Each row is a point. To make a cloud, some directions were put in groups of two or more. Within a group, all points are equally far from the middle, so they leave a hole (a ring in 2 directions, a hollow ball in 3). The other directions are filled evenly. Then the cloud was stretched, turned, moved and blurred a little. How many holes are there, and how many directions does each take, smallest first?

Cloud (15 x 2)
[[ 10 -46]
 [-48  -8]
 [ 30 -49]
 [ -2 -23]
 [-41  24]
 [ 27 -58]
 [ 13  61]
 [-10  23]
 [ 43 -19]
 [ 29   6]
 [ -2 -16]
 [ 15 -19]
 [ 53  -5]
 [-17 -11]
 [  2 -65]]
Holes: 0

Cloud (20 x 3)
[[ 27 -59  12]
 [  8  20   2]
 [-27  67 -27]
 [ 29  54 -29]
 [-31  32 -33]
 [ -1  -2  46]
 [-19   2  18]
 [-42  42 -37]
 [-10  31 -31]
 [  5  67  -5]
 [-26 -16   1]
 [ 13 -10  53]
 [  7 -13  -7]
 [  3  11  54]
 [ 58 -19 -35]
 [ 67 -20 -38]
 [ 19  46  -1]
 [-17  36 -36]
 [ -1 -42  -7]
 [ -8 -55   0]]
Holes: 0

Cloud (31 x 4)
[[ 16 -36 -40  12]
 [-75 -17   6  -9]
 [  0 -22 -48 -12]
 [-47  11 -12  52]
 [ 19 -30 -43  15]
 [-51  22 -30  35]
 [-20 -43  42 -19]
 [  7 -39  -9 -43]
 [ 32 -18 -26  34]
 [-37  40  -4  42]
 [ 22  38   4 -38]
 [-32  28  10  48]
 [ 26  -6  15 -50]
 [-44  -1 -27 -36]
 [ -9 -64   0  -5]
 [ -7  -1  52   6]
 [  1  53   6 -33]
 [-26  22   5 -56]
 [ -5 -52  28 -25]
 [ 14  44   5 -39]
 [-58   5 -37   3]
 [ 34  22 -35  13]
 [-26 -38  -9  48]
 [-59  17  24 -37]
 [-19 -57  26 -15]
 [-62  11  21 -35]
 [-36  42  -1  40]
 [ 15 -37  27 -38]
 [-29  54  21 -23]
 [ 38  37 -15  -5]
 [ 47   8   8   7]]
Holes: 2 (2, 2)

Cloud (26 x 4)
[[-12  38  39  22]
 [-38  13  41   6]
 [-21  -3 -64 -51]
 [ 21 -20 -21 -23]
 [ 34  -3 -31 -15]
 [ -7 -28   6 -20]
 [-16 -39 -61  -8]
 [-35 -25  11  48]
 [-40  46 -24  -3]
 [-11  26  49  28]
 [  1 -49 -40  15]
 [  1 -43  19  45]
 [ -4  -9  39  67]
 [-42  48  -5  -2]
 [-20  41  34  14]
 [ -9  -1 -50 -52]
 [ 14  27  -5  56]
 [-34  51 -12  -9]
 [ 20 -41 -43  15]
 [ -2 -21  45  31]
 [  5  24  46  49]
 [ -9 -40 -61  -2]
 [-48  31  -9  25]
 [-26 -48 -15  25]
 [-34 -25   1 -29]
 [-33 -25 -28 -43]]
Holes: 2 (2, 2)

Cloud (47 x 6)
[[  3 -48  -7 -21 -34  10]
 [ 29  64  10 -30  25 -18]
 [-43  13 -41   2   9   4]
 [ 25  28  12 -27  37   3]
 [-15  71  28  28  28  -4]
 [ 78  26   9  37 -45 -24]
 [ 14 -16  21 -31  18 -43]
 [ 16   8  53  16 -26  24]
 [-23   9 -13  73 -36 -23]
 [ 17  22  39  25  23   7]
 [ 27 -16  15 -19 -44  -9]
 [ 18  13 -57   2 -52 -11]
 [ 17 -27 -45 -10  22   3]
 [ 57  20   6  45 -67  21]
 [ 35  17  16  60 -44  -9]
 [ -1  17  13  32 -52  -9]
 [ 14 -46   9   9 -20  29]
 [ 46  14  54  26 -15  25]
 [ 35  13 -40  39 -12   5]
 [ 11  46  15  81 -37  41]
 [ 23  -8  10 -20 -28  40]
 [ 10  52  41  22   3  -3]
 [ -9  -9  11  63  18  24]
 [-17  78 -48  42   3  22]
 [-31 -20 -27  59 -11  34]
 [ 14  31  10  44   1  66]
 [-28 -28  -2   0 -47 -53]
 [ 37 -19  12   7 -15   6]
 [ 12 -47 -18  41  -1 -19]
 [ 49 -29   0 -17  19 -22]
 [ 41 -17  47 -48  20  21]
 [ -2 -38  46 -37 -47 -11]
 [ 42   1  -2  -9 -41  39]
 [-59 -44 -25  20 -35 -30]
 [ 27  22 -21  32  -6 -71]
 [ 44 -11  32  -9  -8 -25]
 [-22 -12  21  53  -4  29]
 [-18 -73 -43 -11 -24 -41]
 [ -9   7 -11  14  13  67]
 [-34 -38 -19 -18  25  30]
 [ -9 -12 -61  33 -52 -26]
 [ 38  28  38  65 -23  26]
 [ 58  22  -3  39 -11  44]
 [-19   3  15  -8  43  20]
 [-19  -8 -62  23 -49 -22]
 [-18   8 -38  51 -35 -28]
 [-48  33 -20  11  26  17]]
Holes: 0

Cloud (56 x 6)
[[-57 -21 -45  -7  28  11]
 [ 64 -23  16   0  11 -34]
 [-16 -13  -2 -35  28  21]
 [ 20 -54 -55  20  22   5]
 [ 11 -56 -24   8  19 -28]
 [-41 -40 -15  -9  39 -17]
 [ 27 -35 -54  46  23 -23]
 [  2 -10  -8   3 -34 -44]
 [ 34  31 -46  30  54 -23]
 [ -5 -42 -52  44  43  32]
 [ -9 -48 -12  -8 -10  73]
 [  5   0  14   3  -5  17]
 [ 64 -18  21   8  36 -30]
 [ -8   0  24 -16 -66 -56]
 [-17 -22  32  -5 -15   5]
 [ 39 -11  39  22 -28 -51]
 [ -7 -59  22  10  49  64]
 [ 10 -13 -53   0  -9 -17]
 [  0 -61  11 -20   8  37]
 [ 21 -61  69   8  58  23]
 [ 21 -21   1  21  25  45]
 [ 24 -67  -2   9 -12  18]
 [-26   1 -29  17 -18  44]
 [-27 -71  27 -44 -57  41]
 [-32  30 -42 -14 -10  38]
 [ 36 -36  45  34 -34   7]
 [ 13  31 -10  -1   6 -64]
 [  2 -33  42  29  51  20]
 [-21   6 -51 -33  15  32]
 [ 18   8   0   4 -25 -32]
 [-46 -42 -79 -22 -25  37]
 [  0 -47  -5   6 -37 -19]
 [-18 -22 -45  35  18  45]
 [-16 -19 -17 -27  20 -13]
 [-31 -22   0  62   4 -20]
 [ 12   2 -42   4   8 -23]
 [-32   0  27  20 -21 -38]
 [ 50 -25 -34 -19  49  20]
 [ 19 -13  22 -12  69 -19]
 [ -9 -46 -54 -15 -42  15]
 [ 14 -19  17 -10  87  18]
 [ -4 -78  50 -12 -21  -7]
 [  0 -39   7  36 -38 -16]
 [  4   8 -46 -38  70  26]
 [ 24 -17 -39  -6 -15 -10]
 [ 10 -80  28  36 -11  29]
 [ 12 -10  -1  25  73 -54]
 [ 20 -20  41  -3 -34 -15]
 [-12 -15 -31  -2  35  49]
 [ -9 -17  -1  -3  25   8]
 [ -2 -37 -20  -4  25 -55]
 [  6  37  11   6  37 -29]
 [-15 -16 -19 -42  46  23]
 [-43 -20 -33  -6  -8  21]
 [-72 -24 -59   8  28  45]
 [-47  -1 -13  14  31  16]]
Holes: 0

Cloud (88 x 8)
[[  1  -1 -58   6  -1 -57 -51   9]
 [ -3  -2 -31 -21 -12  47  39  15]
 [ 30  -1  19  28  59 -47 -49  26]
 [-14 -76 -24 -29   6  -2 -29  55]
 [-15  22 -46 -15  38  43 -44  17]
 [ 32  20  21  66  38  15  17 -26]
 [ -4   7  34  86 -16 -22 -39 -11]
 [ -1  24  44  15  23 -21  46  -5]
 [  9  12 -19  -3  55  24 -45 -36]
 [ 41 -61 -25  49  12 -11  34  18]
 [ 10 -38  34 -15 -22  24 -68  36]
 [ 15 -35  -1 -15  21  47  -2   1]
 [ 71 -48 -15  29  44 -22 -35  52]
 [ 30   2  -3  26  22  26  33  -3]
 [  2  36 -32 -34  27 -17 -24 -45]
 [ 13 -64  -3   9  22 -15 -89  19]
 [ 29   5  62  -1  50 -55   6  -1]
 [ 60  42  -5  10   8  27  27   5]
 [ 17 -16  -6  52  71  -3  -5   8]
 [ 43  74 -13  30 -31 -19  -4 -41]
 [ 58   4   8  27  -2  35  11   4]
 [ 30  41   4  27  50 -55 -32   0]
 [ 50  48  24  31  12  30   9  -6]
 [ 24  24 -16 -27  33  18 -10  57]
 [ 44  19 -14   1   7  -1  27 -16]
 [ 27   7 -42  59 -29  30  25 -51]
 [ 51 -31 -48  36   1  17 -51 -14]
 [-37 -28 -34  66  15 -22 -51 -39]
 [ 29   2  -4  31  49  -9  -3  39]
 [ -8  10 -18  26 -12 -13 -14  57]
 [ 55  26  -4 -41  -4   1  12 -62]
 [ 62 -43  10 -25  15 -69  13  -1]
 [ 10 -51 -15  70  53   5 -32  18]
 [-32  18 -32  34  51  40 -14  62]
 [  6 -19 -23   6  42 -41 -22  26]
 [ 29 -38  13  32  -1  -5   0  23]
 [ 40   6 -24 -34  42  33 -54  -8]
 [ 34  29  19  75  29 -19  23 -23]
 [ 33 -24 -18 -32  44  31  62   4]
 [ 13  20 -34  48 -38  54   3 -20]
 [ 70  10  -5  -6  25   3 -22 -38]
 [  1   4 -57   1  24  40 -71  29]
 [ 28  13 -54 -59  27   3 -27   4]
 [-36 -49 -22   7  28 -57  12  38]
 [ 31   9  78  23  22 -69 -24   6]
 [ -3 -45 -55   0  -4 -28   3  -5]
 [ 34  28 -53   5  14  14  29  30]
 [ -9  54   2  10 -31 -15 -18   7]
 [ 55  29 -25  24  23  26   8  48]
 [ 44  29  -6  15  -1 -54  13 -10]
 [ 23  -7 -12  36  37 -26  56 -31]
 [ -3 -41 -11  -9 -38  35 -23  17]
 [ 43  -8  25  -3  42  13 -46  12]
 [ 46 -20   9  69 -15  30 -58 -28]
 [ -7 -72   0   2  19  -7   2  10]
 [-12   2   4 -17  10  -4 -17  14]
 [  4  24 -30 -17   2  37  40 -18]
 [ 14   3 -24  18 -40  38 -22 -13]
 [ 77  25  25  25  40 -21  -4 -13]
 [-16 -27 -23  12 -33  -9  -2  32]
 [-13  22  20  52  64  11  13 -45]
 [ -8 -29   3  58  14   2 -22  -6]
 [-10  15  27  42 -16 -78 -72  55]
 [ 24  13   5  18  -3 -43 -31 -22]
 [ 14  36  50 -13   4   0   9 -79]
 [ 51 -10  33  53  19 -30 -66  15]
 [  8  -9  14  25  31 -27   7 -42]
 [ 43  16 -47  34   1  54   3 -35]
 [  6  44  17  74  25  41   7 -62]
 [ 45  61   1  23 -27 -39  13  13]
 [ 33 -13 -26 -14   5 -59   0  54]
 [ 23  -7   1  57  16 -34 -13  -8]
 [-19  28 -50  36   7  -7  41  26]
 [ 13  28  25   9 -21 -22 -17  -1]
 [ 32  12  -4  -9  -9 -40 -12 -15]
 [ 42 -15 -17  17  16  28 -30  -7]
 [  5  32 -30  -6 -13  71  44 -44]
 [ 59   0  35   5   9 -20  14  -8]
 [ 28 -11 -24   5  10  55 -11 -31]
 [ 23 -64  -4   2  26 -78  25  -2]
 [-12 -56  38  18 -15  29 -22  -8]
 [-14 -51  -3  -5  19  47 -35  29]
 [ 25   6   4  24  19  56 -10  -9]
 [ 20 -13 -51   5 -51  26   6  46]
 [  1 -21 -51  35   7  25   1  46]
 [-26  21  30 -10  56 -37 -24  22]
 [ 25 -32  14  31 -56  -1  38 -59]
 [ 21 -55  -4   1  -1   1  42  -8]]
Holes: 0
